Every row gives one point. Each table stands for the endless flat space through its points: a line for two points, a plane for three, and so on. Write the one point that lies in both, or say that there is none.

First:
[[ 0.36 -0.38 -0.21]
 [ 0.06 -0.32 -0.21]]
Second:
[[ 0.26 -0.54 -0.10]
 [ 0.32 -0.63 -0.08]]
They share: no point

First (3 x 4):
[[ 0.10 -0.20  0.34  0.23]
 [ 0.28 -0.19 -0.13  0.03]
 [ 0.32 -0.11 -0.09  0.13]]
Second, 2 rows:
[[ 0.04 -0.19  0.28  0.03]
 [-0.08 -0.03  0.42 -0.11]]
They share: [ 0.10 -0.27  0.21  0.10]

First:
[[-0.18 -0.02 -0.07 -0.01 -0.11 -0.16  0.16  0.02]
 [ 0.00  0.15 -0.09  0.03  0.02 -0.17  0.48 -0.15]
 [-0.14 -0.28 -0.13  0.11 -0.33 -0.20  0.02 -0.36]
 [-0.18  0.08 -0.12 -0.07 -0.11 -0.05  0.05  0.24]]
Second, 3 rows:
[[-0.30 -0.24 -0.17  0.05 -0.21 -0.34 -0.16  0.13]
 [-0.36 -0.28 -0.05  0.05 -0.23 -0.28  0.08  0.05]
 [-0.22 -0.06 -0.09 -0.07 -0.11 -0.24 -0.28  0.09]]
They share: [-0.32 -0.19 -0.01 -0.01 -0.18 -0.23  0.02  0.03]

First (4 x 9):
[[-0.23 -0.06  0.07 -0.02  0.31  0.41  0.30  0.00 -0.38]
 [-0.18  0.11  0.22 -0.17  0.24  0.27  0.14 -0.26 -0.67]
 [-0.05 -0.10  0.43 -0.30  0.07  0.14 -0.08 -0.34 -0.58]
 [-0.21  0.18  0.13 -0.13  0.30  0.30  0.22 -0.25 -0.68]]
Second (3 x 9):
[[-0.15 -0.08  0.37 -0.20  0.16  0.16  0.18  0.06 -0.08]
 [-0.16  0.02  0.49 -0.21  0.16  0.08  0.22  0.20 -0.01]
 [-0.30  0.00  0.31 -0.25  0.18  0.24  0.22  0.02  0.01]]
They share: [-0.06 -0.27  0.22 -0.16  0.15  0.24  0.10 -0.13 -0.23]

First (4 x 12):
[[-0.04  0.43 -0.59  0.49 -0.20 -0.63  0.11 -0.38 -0.18  0.40 -0.30 -0.56]
 [-0.26  0.23 -0.33  0.21 -0.02 -0.33  0.23 -0.30 -0.24  0.12 -0.34 -0.24]
 [-0.06  0.27 -0.19  0.18 -0.26 -0.22  0.06 -0.32 -0.26  0.17 -0.32 -0.34]
 [-0.37  0.05 -0.04 -0.07 -0.05 -0.04  0.23 -0.34 -0.31 -0.08 -0.36  0.08]]
Second, 5 rows:
[[-0.43  0.21 -0.46  0.18  0.35 -0.23  0.12 -0.03 -0.04 -0.33 -0.30 -0.12]
 [-0.37  0.29 -0.30 -0.20 -0.14 -0.17  0.34 -0.10 -0.45  0.03 -0.53 -0.25]
 [-0.68  0.05  0.19  0.21 -0.06  0.10  0.91 -0.27 -0.20  0.46 -0.24 -0.68]
 [-0.33  0.35 -0.42 -0.20  0.02 -0.18  0.27  0.07 -0.33 -0.11 -0.51 -0.12]
 [-0.32  0.23 -0.51 -0.03  0.03 -0.37 -0.06 -0.25 -0.39 -0.30 -0.49 -0.10]]
They share: [-0.37  0.17 -0.28  0.14  0.13 -0.25  0.32 -0.22 -0.25  0.01 -0.36 -0.16]

First:
[[-0.49 -0.61  0.38  0.40  0.27 -0.37  0.18  0.00 -0.43  0.22  0.06  0.13
   0.64  0.24]
 [-0.57 -0.47 -0.21  0.19  0.14 -0.43  0.21 -0.17  0.18  0.12  0.29 -0.20
   0.29  0.30]
 [-0.79 -0.39 -0.46  0.16  0.34 -0.56 -0.02 -0.25  0.38 -0.03  0.09 -0.17
   0.03  0.36]
 [-0.12 -0.44  0.04  0.25  0.33 -0.16  0.11 -0.10 -0.24  0.16  0.02  0.07
   0.53  0.03]
 [-0.13 -0.17 -0.42  0.40  0.21  0.09 -0.38  0.26  0.35 -0.24  0.24  0.01
   0.26  0.24]]
Second:
[[-0.16 -0.13 -0.40  0.26  0.11 -0.32 -0.04 -0.19  0.23 -0.05 -0.02 -0.13
   0.47  0.05]
 [-0.34 -0.40  0.16  0.33  0.20 -0.27  0.10 -0.03  0.19  0.15  0.35  0.06
   0.39  0.62]
 [-0.31 -0.32  0.05  0.32  0.40 -0.51  0.20 -0.09 -0.03  0.24  0.27 -0.02
   0.39  0.59]
 [-0.13 -0.06 -0.13  0.28  0.39 -0.32  0.04 -0.13  0.30  0.36  0.27  0.04
   0.63  0.23]
 [-0.30 -0.62 -0.26  0.13 -0.10 -0.19 -0.26 -0.02  0.18 -0.25  0.06 -0.07
   0.32  0.22]
 [-0.01  0.08 -0.34  0.25  0.33 -0.44  0.02 -0.28  0.26  0.25  0.01 -0.05
   0.68  0.03]]
They share: [-0.36 -0.36 -0.24  0.29  0.17 -0.20 -0.02  0.02  0.19 -0.01  0.26 -0.09
  0.32  0.26]

First, 2 rows:
[[-0.12  0.28 -0.24  0.02  0.32  0.32 -0.25  0.06  0.06 -0.38  0.12  0.03
   0.10  0.21 -0.39  0.29  0.19 -0.47 -0.41  0.21]
 [ 0.15  0.37  0.06 -0.22  0.05  0.38 -0.07 -0.18  0.09 -0.23  0.09  0.21
   0.04  0.15 -0.30  0.17  0.13 -0.17 -0.11  0.30]]
Second, 3 rows:
[[ 0.09  0.33  0.00 -0.18  0.08  0.40 -0.04 -0.26  0.16 -0.32 -0.07  0.11
  -0.07  0.18 -0.38  0.33  0.28 -0.18 -0.23  0.30]
 [ 0.07  0.40  0.02 -0.22  0.06  0.35 -0.01 -0.35  0.17 -0.39 -0.16  0.03
  -0.15  0.26 -0.33  0.41  0.38 -0.09 -0.17  0.34]
 [ 0.04  0.41 -0.02 -0.18  0.12  0.31 -0.10 -0.19  0.09 -0.35  0.01  0.07
  -0.02  0.25 -0.28  0.29  0.25 -0.18 -0.15  0.31]]
They share: [ 0.06  0.34 -0.04 -0.14  0.14  0.36 -0.13 -0.10  0.08 -0.28  0.10  0.15
  0.06  0.17 -0.33  0.21  0.15 -0.27 -0.21  0.27]
